Each wall is flat, endless, passes through zero and stands at right angles to its row. A trip goes straight from one point to another. Which walls does it cross, in order?
(in the rows, 128 means zero)

Walls:
(1): [130 108]
(2): [151 117]
(3): [124 141]
(4): [194  82]
(5): [135 111]
(6): [170 182]
(7): [120 142]
Trips:
[ 93 119] to [165 125] => 3, 5, 7, 4, 2, 6
[182 146] to [110 151] => 5, 7, 4, 2
[113 142] to [ 99 174] => none
[ 79 126] to [152 116] => 1, 3, 5, 7, 4, 2, 6
[ 93 194] to [153 132] => 2, 4, 7, 5, 3

Walls:
(1): [134  48 114 141 125  97 135 118 119 134 178]
(2): [114  89 169 129 129 149  69 177 106 185  95]
(3): [140 136 117  86 107 149 164 114 183 186  63]
(4): [203  89 139 157  95  57 123  61 163  64 140]
(5): [100 114 162 135  90  94 119 175 149 120 206]
(6): [156 174 173 109  93 152 113 141 151 141  98]
(7): [157 142 138  46 124 106 188 190 122 145 129]
(8): [165 144  77 107 129 117 167  60 141 106 110]
(9): [191  94 139 149 139 128 129 170 159 120 160]
Trips:
[108  98 153 130 109 113 145 126 112 176 200] to [155 111 174 102 129 124  96 146 109 106 151] => 4, 6
[153 114 170 163 128 140 152  82 114 159 168] to [128  64 127 172 128  99 175 127 175 116 104] => 3
[110  77 146 127 123 190  95  46 200 128  90] to [186 131 143 125 113 120 145 117 155 134 116] => 9, 2, 7
[ 71 163 103 148 106  90 160 154 160 141 117] to [153  99 111 106  97 100 156 154 114 112 128] => 8, 1, 4, 9
[176 162 129 152 152 139 137 122 122 109 101] to [148 113 168 104  86 121 136 113 181 139 113] => 7, 5, 2

Walls:
(1): [119 148 146 141 101 171 114 147 106 150 111 147 136 167  87 122 162 150
 135 119 144 148 153  86  94 170 108 159 124 149 135 110]
(2): [100 126 138 107 109  74 167  88 109 161  87 136 135 111  95  66 149 179
 171 134  81 204 135 131 115 114  91 101  88 117 178 185]
(3): [112 124 158  45  87  85 154  62 122 159  94 112 156  84  86 123 191 103
 156 106 106 110 177 124 102 110 137  97 135 181 127  80]
(4): [ 97 148 206  89 111 129 177 103 127  81 141 177 131 153 138  91 143 110
 136  58 164  94 163 115 105  90 108  96 119  66 139 117]
(5): [112 161 192  84 120 130 122 162 157 153 105 112 173 120  92 161 183 118
 190 110 122 123 162 103 124 158 113  96 145 167 115 117]
(6): [135 151 132 110 103 106 148 181 155 122  44 127 102 125 148 167 120  87
 157 130 126 129 157 138 110  86 129  90 141 113  64 146]
(7): [134  86 116 174  98 108 141 148 138 110 135 183 103  75  74 116  96 127
 131 152 120 135 168 132 129 146 165  41 104  95 145 180]
(8): [ 97 130 138 152 152 130 135 123 121 122 127 142 117 130 147 130 174  97
 135 147 158  55 158 109 176 137 107 140  90  69 153 130]
(9): [109 103 140 120 100  96 195 192 127  97 141 102 166 127  86 123  59  99
 137 141 190 133 117 110 147 105 100 171 142 162 219 173]
(10): [134 115 161  46 110 172 149 112  94 115 124  66 101 141 176 111 120  86
  87  96 185 182 126 127 117 133 185 124 159 166 159 167]
(11): [ 73 108 101 114 145 192 104  96 136 112 129 126 180 146 131 144  98 148
 144  93  97  91 196 157 177 140 144 102 162 110 153 118]
Trips:
[121 128 129  87  70 127 155 157 131 169 137 134 128 127 117 118  83 142
 134  97 145 125 151 177  80 199  48 133 178  80 127 101] to [112 152 190 101  54 161 120 190  70 126 129  89 102 189 131 129  79 139
 155 127 146  62 102 147 130 135 144 119  29 149 117 119] => 10, 2, 3, 11, 8
[ 97 120 142 125 122 177  70  87 195 108 158  60 130 114 151 150 137  94
 118 106 169 177 125 122 163 141 164 150 142  99 107 164] to [172 104  61 156 105 145 175 147  89 112 130 138 159 141 133 133 107  82
 130 153 141  53 169 117 100 132 109 183 172  86 119 125] => 5, 9, 6, 10, 1, 4, 7
